Each row of a before or after table is a point. One or more steps were done to the points. Then noise was added and the rows were shuffled. The steps act on columns, c1 being the first. Name the steps. A step turns or swaps two columns, mirrors them in a line or flattens them onto one, adds a multiple of one to another, or multiplies or shifts one. Angles are multiples of 10 degrees, from the lower column toward the higher: turns from -170 to 170, lines from 10 to 170 but not 90. Use the fewest steps. Two steps may share a column if one is a turn and the other turns, adds or multiplies; they go together, in the order done. Otherwise the lowest column goes first.

Before (13 x 2):
[2.8 -3.9]
[4.0 -1.2]
[3.7 -0.1]
[1.4 1.0]
[1.2 -4.2]
[2.4 -3.8]
[-3.5 -0.3]
[2.1 -3.5]
[0.7 4.0]
[-10.3 -3.2]
[-3.4 -2.1]
[-1.3 5.4]
[-9.0 6.2]
After:
[-3.8 2.9]
[1.3 1.6]
[-0.3 -3.2]
[-1.9 -3.4]
[-4.2 1.2]
[-0.1 3.5]
[5.4 -1.5]
[-1.3 4.2]
[-3.2 -10.2]
[-3.7 2.3]
[6.2 -9.5]
[4.2 0.7]
[-3.6 2.1]
Steps: swap c1 and c2

Before (13 x 4):
[4.6 1.0 2.5 3.3]
[0.9 5.4 -0.8 5.1]
[0.7 7.2 4.3 4.2]
[3.5 -4.5 -1.0 2.0]
[-7.2 3.8 -2.5 3.0]
[1.8 4.2 1.7 5.2]
[1.5 -0.6 4.4 -0.6]
[6.1 -7.4 -5.3 -4.7]
[-8.1 4.8 -8.0 0.1]
[-3.5 -1.1 -5.9 -1.3]
[-4.3 -7.4 -0.6 5.5]
[-1.3 -1.3 -2.0 -4.1]
[-0.1 0.6 1.0 -3.8]
After:
[-0.5 -1.5 -2.2 0.4]
[3.5 -4.4 -0.8 -0.2]
[-3.0 -0.8 -6.2 0.3]
[-7.6 4.9 -8.1 1.4]
[0.9 4.3 1.8 -0.5]
[3.7 1.0 2.0 -0.7]
[-0.1 6.9 4.3 0.1]
[0.3 0.4 1.0 0.1]
[-4.9 -7.3 -0.5 1.0]
[-0.2 5.7 -0.5 -0.1]
[1.6 -0.6 4.0 -0.5]
[6.7 -7.9 -5.5 -1.0]
[-7.6 3.6 -2.8 1.4]
Steps: flatten c1 and c4 onto the line at 170 degrees

Before (10 x 8):
[1.3 -7.1 0.0 -6.3 -1.4 1.8 -6.1 9.4]
[-2.8 5.0 0.8 -2.7 4.6 -5.5 4.1 -1.5]
[-3.9 0.0 0.7 -0.8 2.6 2.6 -2.9 12.2]
[0.3 -3.7 -1.1 4.8 0.9 2.3 6.7 -0.2]
[-2.1 -5.8 5.6 -1.8 4.5 -3.1 -4.4 -0.4]
[-3.0 2.2 -1.1 2.1 -4.7 0.4 -6.2 -1.5]
[-0.1 2.6 6.2 6.2 -3.5 -2.5 -3.3 -0.4]
[5.6 4.9 -2.3 -2.3 -1.3 3.4 2.5 6.5]
[-2.0 -0.7 0.1 6.3 -4.0 -9.5 4.9 10.3]
[1.2 5.8 -4.0 4.6 4.5 2.4 -1.4 1.3]
After, 10 rows:
[0.1 2.8 1.3 -6.5 5.0 4.3 8.9 9.2]
[6.1 -3.7 -0.1 6.3 -3.9 -6.5 1.7 -0.4]
[-0.8 6.6 0.3 5.0 0.8 5.8 -3.9 -0.1]
[0.0 2.8 -2.1 6.4 2.9 -23.8 -3.8 10.1]
[-2.0 -2.8 5.6 -2.7 3.3 8.7 -4.4 6.5]
[5.4 3.3 -2.0 -1.5 4.2 -7.8 6.7 -0.2]
[0.6 -2.3 -2.8 -2.8 3.7 -13.6 -6.1 -1.4]
[-4.2 -5.6 1.3 4.5 5.6 6.0 -2.0 1.3]
[-0.8 -4.7 -3.0 1.9 -5.6 1.5 4.3 -1.6]
[0.8 -1.2 -3.8 -0.9 11.3 6.7 2.5 12.2]
Steps: swap c1 and c3; turn c2 and c7 by -150 degrees; add 0.7 times c8 to c5; multiply c6 by 2.5

Before:
[-1.7 -2.4 1.6 -1.6 4.8 -4.7 2.4 0.9 7.6 8.6 -0.3]
[3.9 -0.6 -1.9 4.4 5.0 2.9 -1.9 -2.8 -2.5 -4.4 0.0]
[4.5 5.8 -7.0 0.5 2.9 0.6 -1.7 -7.5 -1.5 -4.9 2.2]
[2.2 -0.9 -3.2 3.1 -4.6 -4.0 -0.6 -0.2 -4.7 0.1 -0.6]
[4.6 -6.7 2.3 1.4 -9.4 -5.9 -6.9 -2.6 3.9 1.7 -2.9]
[9.3 4.4 -4.2 2.6 -0.8 2.4 -4.3 -1.4 -2.7 -0.1 -2.3]
[2.3 -3.6 4.2 -6.4 3.3 -8.2 1.6 2.4 4.5 2.5 -2.9]
[4.8 6.3 -6.4 6.1 1.9 1.7 2.7 1.0 2.5 -7.9 0.8]
[-0.9 -2.5 -9.5 -0.5 -4.1 4.0 2.3 3.9 3.6 -5.0 -5.5]
[-3.6 -3.2 6.7 -5.2 -5.1 -3.3 -2.3 4.1 5.4 3.9 -1.0]
After:
[4.6 5.8 -3.3 6.9 3.6 0.7 -1.1 -5.4 -1.3 -4.1 2.4]
[2.5 -3.6 7.7 -2.0 3.3 -8.0 1.4 2.1 4.2 2.4 -2.3]
[1.8 -0.9 -3.3 0.6 -4.7 -4.2 -1.2 -0.2 -4.8 -2.6 -1.4]
[9.6 4.3 -3.7 0.7 -0.8 2.7 -4.0 -0.5 -3.0 -3.8 -2.1]
[-1.4 -2.8 4.6 -7.6 5.2 -4.4 2.6 0.3 7.6 -3.3 0.1]
[-0.7 -2.9 -2.5 9.4 -4.2 4.2 2.2 2.9 3.4 -5.9 -5.5]
[-3.8 -3.3 6.9 -4.4 -4.5 -3.7 -2.1 3.0 5.4 3.5 -0.4]
[4.2 -1.3 -5.8 2.2 5.4 3.7 -1.7 -2.2 -2.7 0.6 -0.2]
[5.0 6.0 -9.2 8.0 1.9 1.7 2.3 0.5 2.4 -1.7 0.4]
[5.2 -6.3 -0.8 -2.9 -9.5 -5.9 -6.9 -1.6 4.0 1.2 -2.6]
Steps: turn c3 and c10 by 120 degrees; turn c3 and c4 by 110 degrees; multiply c8 by 0.7

Before:
[-7.4 4.2 1.5 0.4 5.6 4.3 0.3 -0.2 -0.8 4.9 3.7 0.3 -18.5 3.2]
[-2.5 0.0 -5.1 4.9 3.9 -4.0 -3.8 3.2 -0.7 -2.2 4.4 2.7 -3.5 6.4]
[-5.0 6.3 -4.6 -3.7 1.9 -3.8 -1.3 3.2 -0.9 -2.2 2.4 -0.2 0.8 -1.3]
[-7.1 5.9 -2.5 -2.7 4.3 2.1 1.1 -8.7 0.1 5.1 4.0 -3.1 1.7 22.8]
[-0.6 3.2 -2.9 4.4 -1.3 -1.7 -2.0 3.7 1.0 9.7 0.4 -1.4 1.9 -3.2]
[-5.3 -10.9 -4.0 2.7 -1.4 9.1 -1.2 3.2 1.2 2.7 0.7 -1.9 1.5 -2.3]
[-3.4 -0.4 -5.2 5.9 1.3 -1.6 9.2 3.2 -0.1 0.7 1.6 -5.8 1.8 2.0]
[1.9 0.2 1.9 -3.4 0.4 -2.9 0.3 1.9 0.0 -0.1 8.0 -2.9 -0.1 -3.0]
[-5.3 5.1 2.5 4.9 -4.6 -2.4 -4.5 2.2 -0.6 -2.0 -0.5 -3.4 -0.8 -3.3]
[-4.9 3.8 -5.7 0.0 -2.3 -4.2 -4.6 -4.1 3.2 6.0 3.4 -4.4 -3.5 -0.7]
[-6.3 1.4 1.4 0.9 9.2 -2.2 -5.0 -1.3 -0.5 -2.3 4.0 -4.7 1.7 -5.4]
[-3.4 4.9 -3.0 -1.8 -0.1 -3.8 -5.7 4.0 -3.9 2.5 4.6 -7.6 -2.6 1.0]
[6.7 -5.6 -1.9 -7.0 8.5 -4.4 -1.8 2.0 2.2 -2.1 -1.1 -4.8 0.9 -3.8]
[3.7 4.2 -4.5 5.5 -1.0 5.2 -3.3 2.5 0.2 -2.0 3.4 -2.0 -1.3 -1.7]
After:
[-5.8 4.3 -2.1 -4.9 -1.7 -4.3 -4.9 4.3 1.6 6.1 3.9 -4.3 -3.7 3.2]
[-7.3 4.2 0.0 1.9 -5.3 4.3 0.6 -3.8 -3.6 5.1 1.5 0.4 -19.3 -0.5]
[-4.1 4.6 0.4 -3.9 0.8 -3.7 -5.6 -3.8 -1.2 2.7 4.2 -7.7 -2.6 -3.4]
[-3.2 -0.4 -7.8 -3.1 0.4 -1.7 9.1 -3.9 -2.4 1.4 1.1 -6.1 1.9 -0.2]
[-5.7 5.4 -3.7 3.8 4.9 -2.5 -4.1 1.2 2.5 -1.9 0.9 -3.7 -1.3 -0.9]
[-2.2 -0.9 -7.2 -2.8 -1.2 -3.9 -3.5 -6.4 -6.8 -2.4 3.1 2.6 -3.3 0.3]
[-6.1 1.7 -0.6 1.1 -8.2 -2.1 -5.6 -5.3 5.3 -2.2 0.8 -5.0 2.0 -0.9]
[3.9 4.4 -6.7 -2.5 1.0 5.4 -3.4 -1.8 1.6 -1.8 3.4 -2.0 -1.2 0.2]
[6.7 -5.1 6.3 -3.5 -4.5 -4.9 -1.8 -5.7 3.8 -1.8 -4.0 -4.6 0.5 1.1]
[2.0 0.8 4.0 0.4 -1.6 -4.1 0.4 -3.1 2.8 -0.3 6.7 -2.8 0.0 -0.1]
[-7.3 5.6 2.1 -3.4 -9.9 1.3 1.4 3.8 -22.1 5.0 2.0 -3.3 1.7 3.6]
[-0.8 3.6 -5.2 -1.5 3.0 -1.7 -1.4 -2.9 3.3 9.5 0.9 -1.6 1.8 0.8]
[-5.6 -11.6 -3.9 -2.5 2.8 9.4 -1.1 -2.2 2.7 2.6 1.2 -0.8 1.6 0.8]
[-5.0 6.3 1.6 -5.9 -0.1 -4.1 -1.3 -3.9 0.9 -2.1 1.4 -0.1 0.8 -1.1]
Steps: turn c3 and c4 by 70 degrees; turn c5 and c11 by -20 degrees; turn c5 and c8 by -140 degrees; turn c9 and c14 by 80 degrees

Before:
[1.9 -4.8 2.9 -0.8 1.5 8.7 -2.1 12.1 -0.9 -3.5 -0.2 -3.1 4.1 -5.2 -0.8 -0.8 -5.2 -4.1 4.7 -2.8]
[10.8 -1.9 -0.2 -5.1 3.7 3.2 -4.5 5.2 2.3 -5.5 -0.2 2.4 2.9 0.4 3.4 3.6 -5.6 -1.0 2.3 1.9]
[-2.9 3.6 -0.9 4.5 -5.2 -4.3 2.3 -2.0 -5.0 2.7 -4.9 -5.7 -2.3 1.7 -0.5 -7.2 2.0 5.3 -9.5 8.8]
[-0.6 -5.4 -1.6 1.4 -1.0 -0.1 -0.9 3.8 2.1 -0.7 2.3 -5.2 -0.3 -6.2 4.3 -9.4 -5.4 -7.2 0.0 -6.4]
[2.7 1.6 -0.8 -4.0 0.5 6.4 -3.5 -1.0 -1.8 -2.7 -3.3 2.5 0.5 2.8 4.6 2.7 3.5 6.6 2.3 0.0]
[0.4 -0.1 -3.0 0.1 -5.7 -6.7 1.3 0.3 -1.9 4.4 -0.2 -9.2 -2.6 2.8 -5.5 -7.0 3.8 5.2 -3.4 1.5]
[7.0 -6.7 7.9 0.4 -1.1 0.5 -5.3 8.1 1.3 -7.5 0.4 -0.6 4.6 -5.7 3.4 -0.2 3.1 -1.2 6.7 -0.3]
[4.1 -3.3 2.4 2.2 -0.5 -3.8 5.5 -3.3 -0.3 7.6 2.9 -1.1 -6.8 -4.1 -3.1 -3.2 -1.7 1.9 -7.5 -2.3]
[4.9 -4.0 0.9 -4.5 0.1 -0.6 -3.2 -0.2 -3.8 -3.2 -6.8 3.0 6.7 0.3 1.1 2.4 -2.4 8.1 0.4 -0.4]
[2.7 -2.4 4.6 2.0 -1.8 -2.6 3.1 -5.2 0.6 1.1 0.9 -2.2 -1.5 2.7 -4.2 -0.4 -2.9 -5.6 -4.4 -4.6]
[-5.0 -4.7 -0.5 6.4 -2.8 -5.9 2.1 -1.1 3.6 4.5 9.2 -6.4 -4.1 -2.8 -2.8 -0.6 -5.1 -2.3 -10.1 -4.9]
After, 11 rows:
[-1.5 0.9 -3.2 -0.1 -5.5 -6.1 1.0 0.8 -1.8 4.7 0.0 -8.9 -2.3 2.6 -5.5 -6.8 3.9 5.2 -0.9 1.1]
[11.8 1.1 -0.4 -5.5 -0.3 3.0 -4.2 5.1 2.2 -5.2 -0.2 2.4 3.3 0.6 3.5 3.7 -5.5 -1.5 0.0 2.0]
[-5.7 6.4 -0.4 6.3 -0.8 -6.9 2.6 -0.9 3.2 4.5 9.8 -7.1 -2.1 -3.1 -2.1 -0.6 -5.0 -2.0 -4.1 -4.5]
[2.1 2.4 4.4 1.5 -2.7 -2.8 3.1 -5.7 0.7 1.3 0.8 -2.7 -0.4 2.2 -4.5 -0.1 -3.3 -6.0 -1.1 -5.3]
[4.0 5.1 2.6 2.3 -1.4 -3.9 5.5 -3.2 0.1 8.2 2.5 -1.4 -5.6 -3.6 -2.7 -3.3 -1.2 2.6 -2.4 -2.1]
[-4.3 -2.4 -1.1 4.0 -4.5 -3.6 2.0 -1.7 -5.0 3.1 -4.6 -5.5 -3.7 1.5 -0.1 -7.4 2.2 5.1 -4.3 8.6]
[2.2 3.0 2.6 -0.9 0.4 8.6 -1.9 11.7 -0.8 -3.7 -0.3 -3.4 5.3 -5.6 -0.9 -1.1 -5.7 -3.9 1.4 -2.8]
[-1.2 5.7 -1.8 1.6 -1.3 0.0 -0.4 3.9 1.9 -0.9 2.6 -5.3 1.8 -5.9 4.1 -9.4 -5.7 -6.9 0.2 -6.7]
[2.9 -1.9 -0.2 -4.3 -0.5 6.7 -3.2 -0.9 -1.9 -2.7 -3.4 2.9 -0.5 2.5 4.5 2.1 3.6 6.5 1.1 0.4]
[6.7 4.9 8.8 0.2 -3.3 0.6 -5.1 8.3 1.1 -7.8 0.4 -0.1 6.8 -5.1 3.6 0.3 3.5 -1.3 2.8 -0.5]
[4.7 1.8 1.3 -4.1 -1.8 -0.4 -3.2 -0.5 -4.0 -3.4 -7.5 2.8 7.0 0.7 1.2 2.3 -2.6 8.4 0.6 0.1]
Steps: turn c1 and c5 by -20 degrees; mirror c2 and c13 in the line at 100 degrees; multiply c19 by 0.4

Before, 10 rows:
[-0.8 -0.5 1.4 -4.3 -3.1 -0.6 2.4 -3.4 5.0 -2.4 -6.8 2.3 -5.3 -4.3 -1.1 0.9 4.8 0.0 -2.5 0.9 -5.5 4.9 -0.2 4.0 -2.7 3.8 -2.5 0.8 -2.3 -2.8 2.3 3.9]
[7.7 -3.0 3.7 5.7 -1.8 1.7 6.8 -0.2 13.7 4.6 6.9 -2.0 1.1 3.2 6.4 -0.3 2.9 -3.2 -0.8 -4.6 -0.1 5.9 -2.6 1.1 -5.9 2.8 -10.4 -0.3 -5.6 3.7 -3.7 7.5]
[5.9 -6.6 -4.3 5.8 4.3 5.8 -1.2 -4.9 5.3 -3.3 -7.8 3.8 6.0 -1.9 1.3 0.4 4.4 6.6 1.5 -0.7 6.9 -0.4 -5.7 -0.5 1.2 5.8 -4.2 -1.4 -1.7 0.8 2.8 -5.2]
[4.9 3.5 2.1 3.1 -0.2 -4.3 4.4 3.2 4.6 1.9 1.2 -0.1 -2.2 3.8 2.3 2.8 -3.4 2.2 4.8 5.8 4.7 6.8 1.7 2.1 1.2 -3.6 0.1 6.4 6.1 0.1 -3.0 -1.1]
[-4.7 2.2 1.0 -2.9 1.8 -5.2 -2.9 6.8 2.6 1.5 -5.6 3.8 -2.5 6.7 1.0 2.8 -3.2 -0.9 3.0 4.3 2.8 2.7 7.7 2.0 3.6 0.1 -1.1 -3.2 -9.3 1.8 -8.6 -8.7]
[0.9 0.5 0.3 5.8 -0.6 -1.0 -0.5 -1.1 4.6 -1.7 1.9 -7.6 -5.8 5.3 4.7 -11.1 -4.4 3.2 4.7 6.5 -0.7 4.3 1.4 -4.1 0.4 -2.5 4.2 3.7 0.2 -7.0 -3.8 4.9]
[-2.9 -3.6 7.0 3.7 -8.5 -8.2 7.0 1.8 -2.8 2.1 -0.9 3.7 -3.1 1.5 1.9 9.0 -0.3 5.6 -5.2 1.3 -1.8 -1.6 -5.4 -0.8 -6.5 -2.2 -2.4 3.3 0.7 1.9 -2.5 -3.3]
[0.7 13.8 3.5 1.2 2.1 0.2 2.6 2.4 8.1 0.4 -1.0 1.1 3.6 0.8 -1.0 1.0 -3.6 3.1 2.8 -5.1 8.0 7.2 -0.5 -1.1 -1.3 3.2 -7.2 6.4 1.3 0.9 4.2 -3.7]
[5.0 6.9 -2.3 -3.7 -7.1 0.1 -8.1 -0.1 4.7 2.6 -3.0 -6.9 3.1 4.2 2.5 9.2 -1.6 4.5 -0.2 -5.4 -5.8 1.6 8.8 -3.5 -6.3 -3.1 -7.9 -1.5 -0.4 1.1 6.7 -6.1]
[-2.7 1.3 5.0 -0.9 -3.5 -3.1 -5.1 -2.0 -2.3 5.0 -4.2 -4.4 -3.3 2.2 -10.6 -0.8 1.7 4.7 2.2 -0.7 -1.9 5.2 7.1 -0.6 -4.1 6.6 4.6 -7.0 -3.6 2.0 0.6 2.1]
After:
[7.4 -3.0 7.3 5.9 -2.2 0.8 6.7 -3.6 13.4 4.7 6.8 1.7 1.0 3.5 6.4 -0.4 3.1 -3.3 -1.8 4.5 -0.3 6.0 -2.5 1.2 -6.2 2.7 -9.6 -1.4 -5.9 -0.1 -4.2 7.5]
[5.3 3.4 6.1 3.0 -0.2 -4.4 3.9 3.0 4.6 1.8 1.6 4.1 -2.2 4.0 2.3 2.6 -3.3 2.1 -1.7 -7.0 4.6 6.9 1.3 2.3 1.0 -3.8 -0.9 4.8 6.0 0.6 -3.0 -1.4]
[-0.6 -0.1 4.9 -4.5 -2.8 0.4 2.1 -4.0 5.0 -2.8 -6.9 -1.3 -5.0 -3.6 -0.8 1.0 4.9 -0.3 2.8 0.6 -5.5 4.7 -0.1 4.1 -2.8 3.6 -1.8 2.2 -2.2 0.0 2.2 4.1]
[5.7 -6.4 -0.1 5.6 4.5 5.4 -1.3 -5.6 5.0 -3.1 -7.9 -3.8 6.1 -2.2 1.5 0.2 4.6 6.8 -1.7 -0.1 6.8 -0.4 -5.9 -0.5 1.2 5.8 -2.4 1.7 -1.8 -1.3 2.5 -5.0]
[1.2 0.7 4.5 6.2 -0.6 0.6 -0.5 0.3 4.2 -1.2 1.4 8.6 -5.8 4.9 4.7 -11.2 -4.5 2.9 -0.5 -8.1 -0.8 4.4 1.4 -4.1 0.3 -2.7 4.2 -2.5 0.5 0.1 -3.9 5.4]
[0.7 13.7 7.7 0.8 1.8 0.3 2.7 -0.5 7.9 0.6 -0.8 3.3 3.3 1.1 -1.3 1.3 -3.2 3.1 -5.0 3.2 8.2 7.2 -0.3 -1.0 -1.1 3.1 -7.3 5.7 1.4 -0.3 3.8 -3.6]
[5.3 7.3 1.6 -3.5 -7.1 0.1 -8.3 -2.8 4.9 2.7 -2.9 4.4 3.3 4.2 2.9 9.3 -1.7 4.6 -2.2 5.0 -5.9 1.8 9.1 -3.4 -6.3 -3.2 -7.3 -6.0 -0.5 -0.1 6.4 -6.4]
[-4.9 2.2 5.2 -2.6 1.5 -5.2 -2.9 5.9 2.6 1.5 -5.9 -5.2 -2.8 6.7 0.9 2.9 -3.1 -0.9 -0.6 -5.1 2.8 2.9 7.5 1.9 3.3 0.5 -3.6 -0.1 -9.8 0.8 -8.5 -8.8]
[-3.1 -3.4 11.2 3.3 -8.5 -8.5 6.8 0.9 -3.1 2.3 -1.1 -0.4 -3.3 1.5 1.8 9.1 0.0 5.4 5.1 1.1 -2.0 -1.5 -5.5 -0.5 -6.8 -2.1 -2.9 4.5 0.8 1.6 -2.6 -3.4]
[-3.0 1.4 9.2 -0.7 -3.6 -3.1 -4.5 -0.5 -2.6 4.9 -4.1 -0.6 -3.7 2.5 -10.9 -1.3 1.5 4.8 -2.2 -0.5 -1.3 5.5 7.0 -0.6 -4.3 6.4 5.0 -8.3 -4.4 0.6 0.8 1.8]
Steps: shift c3 by 4.0; flatten c6 and c30 onto the line at 170 degrees; turn c8 and c27 by -20 degrees; mirror c12 and c28 in the line at 70 degrees; turn c19 and c20 by -150 degrees
